Rows are points. Before rounding, the points of a table are all equally far from one centre. They may lie mostly on one side of it. Where is the centre, to within rounding?

Points (9 x 2)
[[-38  32]
 [-59   7]
 [-42  31]
 [-47  28]
 [  4  16]
 [  4  16]
 [-60   1]
 [-59  -6]
 [-59   9]]
Centre: [-26   1]

Points (15 x 8)
[[-15  31   9 -36 -30 -19 -29   1]
 [-16  24   2 -52 -34   5 -14 -15]
 [-11  23  -1 -48 -34  -1  -5 -24]
 [-11  10  -6 -60 -26   0 -20   4]
 [ -9   4   1 -53 -36 -14 -11 -21]
 [  9  -3  -1 -55 -14   0 -24 -20]
 [-13  -2  -3 -55 -22 -10  -9 -20]
 [-12  22  -7 -36 -35 -27 -28 -23]
 [ -2  23  -3 -46 -29  -3   2 -22]
 [ -2  28   0 -44 -43  -2  -3 -17]
 [  2  30 -22  -6 -50 -18 -14 -23]
 [  4  36   1 -23 -53 -14 -17  -2]
 [ 13  20 -11 -42 -15  -6 -30 -29]
 [-19  14  -2 -54 -30  -7 -18 -20]
 [ -7  15  -3 -55 -29  17 -31 -19]]
Centre: [ -5   0  -7 -10 -27   5 -20  -5]

Points (18 x 14)
[[ 19  27  32 -10  23  13  13  12  -5 -30   7  40  24 -17]
 [  0 -10  33 -11  -7  -9  10   9  -5 -20  -5  49  37  10]
 [ 27   7  43 -19  36  10  24  16  -6  -9 -22  60  21   3]
 [ -4  10  40   1  35   3  19  23   3 -44  -5  34  28   1]
 [ 31   9  31  -1  -6   6   3  23  -4 -19 -23  49  20  10]
 [ 27  13  46  -8  20   9  21  16  -6 -37  -8  37  20 -13]
 [ 12   8  27   4  21  15  30   9  -1 -16 -33  39  47   2]
 [ 16  -6  42  -5  24   1   8  -6   4 -11 -27  52  30  -9]
 [  2   5  32 -19  25   8  12 -10 -16 -21  -2  53  32  -9]
 [ 12  13  43 -13  43  12  -3  -1  -1 -34 -11  49  27   4]
 [  7   3  44 -13  16 -16   5  25  -5 -12 -15  44  34 -11]
 [ 10  21  32   6  22   8  14  -6  -5 -31 -10  41  29  -7]
 [ 32   3  35   3   8  -2  18  10  -3 -11 -16  55  21  -1]
 [ 10  18  47   0  29  -5  15  -3   8 -15 -20  41  23  -8]
 [ 20   1  47  -2  16  26  19  26  16 -27  -9  39  30  -9]
 [ 28   2  35   7   4  21   1   7   9 -30 -22  42  20  -3]
 [ 22   5  51  -5   0   2   4  14   2 -24 -14  39  22 -10]
 [ 11  24  44 -24  18  21  13   8   3 -12 -11  58  16   1]]
Centre: [ 13  -2  19 -21  24   9  11  12   3 -11  -9  17  18  14]

Points (31 x 24)
[[ 10  11  43 -19  -5 -13   1 -32  33   0  -9  15   4  -5  27 -10 -17  19
   15 -13  40 -19 -23 -30]
 [  7  17  41 -15 -36  -9   3 -43   8   5 -14  16 -15 -22  38 -10 -29  -2
    2   2  18 -29 -13 -21]
 [ -1  16  24   1 -38  14 -12 -42   1  10  -1   1  22   4  38  -4 -41  12
    3 -11  20 -10  -7 -28]
 [  8  20  42  -2  -9 -13 -23 -34  21  -5 -10  15  -5 -13  33  10 -29 -10
   16   3  29  -9 -26 -21]
 [ 12  10  49   0 -20  -4 -17 -25   6  11   5   0   6   3  38  -5 -26   3
   26   7  31 -28 -24   0]
 [  6  16  44   5  -9 -12 -14 -38  29   4   2   4  -8 -15  37   2 -14  24
    0  -4  10  -5 -10 -40]
 [  0  16  35  -5 -26 -15 -13 -29   4  17 -13  28   5 -17  33  18 -44  10
   -1   3  27 -22  -9  -7]
 [  4  27  30   2  -7  -2 -19 -30   6   2  -6   8  -4  -7  50   4 -22  14
   -5 -13  36 -15 -26 -38]
 [ 40   2  39 -20 -13 -19 -29 -31   5  12 -11  27  -4  -3  19   7 -22  15
    5   3  39 -25  -6 -26]
 [ 25  15  43 -35 -16 -16 -23 -39  10  -2 -12  11  -5 -22  43  -5 -23  10
  -14 -11  30  -8 -22 -19]
 [ 12  23  41   2 -12 -19 -28 -25   5  10  -8  19  -1   2  37 -20 -35   2
   14  -8  37 -25 -28 -20]
 [ 20   7  44   1 -21  -9  -4 -34   5  -7 -20  14  16  -1  37  -3 -32  27
   -7   2  21 -35  -7 -18]
 [  7  14  26  -7 -13   5  -5 -55   0 -15 -16  10 -11 -20  17  -9 -22  -1
   28   7  25 -16 -12 -23]
 [ 15   0  41  -4  -9 -36  -1 -31  -9  11 -23  13 -20 -14  29  -1 -26  14
    8 -22  18  -5   1 -26]
 [ 18  18  42  -7 -22 -19 -19 -34   5  18  -9  29   5 -19  52 -13 -29   5
    6   8  22  -1 -15  -9]
 [ 11  16  33 -31   5   1 -18 -34   4  -4 -10   3   9 -11  59   0 -16  11
   18 -15  11  -4 -10 -25]
 [ 17  18  40  18 -13 -11  -5 -30  -2  -7   0   6   5 -28  40   5 -37  19
   14  -2  18  -1 -17  -5]
 [ -2   9  56   4 -20 -29  -4 -37   1  -2   4  23   4 -16  36  -3 -33  14
   -7  -2  10 -13  -4 -18]
 [ -1  17  60 -20   5  -6 -21 -31 -12  17  10  19  -2 -14  29  -2 -20   9
  -11   8   3  -4   3 -20]
 [ 25  32  26   2   0  -3 -26 -34  -6   3  16   1  -5 -20  43  15 -17  16
    1 -12  31 -10 -15 -10]
 [  4  15  29  -6 -20 -13 -14 -36   9  -8 -14  15  -1   5  57  -3 -27   8
    1  -4  42   6 -15 -23]
 [  1  24  29 -12  -6 -18 -17 -40  -6   3 -21  11  -7   8  39   1 -24  13
   -6  -2  19   6 -18 -34]
 [ 24  32  37  -8  -6 -20  -6 -28   2  20 -15  15 -20  -6  42   0 -40  10
   -2 -13  18   8  -9  -9]
 [  4  21  46  -2 -23 -26 -23 -27  21  10 -14  39   2  -3  43 -25 -25  17
   -8 -15  23  -7  -6 -26]
 [  4  17  46 -11  -4 -14   1 -23  33  11  -9  21  -6 -18  43 -12 -16  26
   -3 -20  36   4 -14 -16]
 [ 38   8  18 -24 -19 -27  -9 -33  -4  13  -2  18  -9 -36  35 -16 -38   5
    3  -8  25   3  -4 -24]
 [ 23  13  46   2 -13 -15 -16 -25   9 -10  -1  12  16 -23  46  12 -20   6
   -2  -7  -6 -16 -26   2]
 [ -2   6  42 -10 -25 -10 -25 -25  17  18  -6   3   6 -19  50   3 -41  24
   -3  -3  22  -9 -12 -18]
 [  9   6  32   4 -42 -11 -15 -26  15  -6  28  -5  15  16  36  -3 -22   6
   10   1  16   6  -9 -27]
 [ 25   8  53 -11 -25 -22 -15 -29  16 -17  -2   8  -3 -23  47  -4 -26  -1
   13  -4  25   8  10 -16]
 [ 25  22  29   5  -7 -28 -17 -35   6 -15  -7  22 -18   1  33  11 -18  12
   23 -18  27 -15 -16  -4]]
Centre: [ 11   8  20 -11 -18   1 -14  -8   4  -1   0  15  -2  -7  17 -12 -13   6
   0 -11  14  -7  -2  -9]
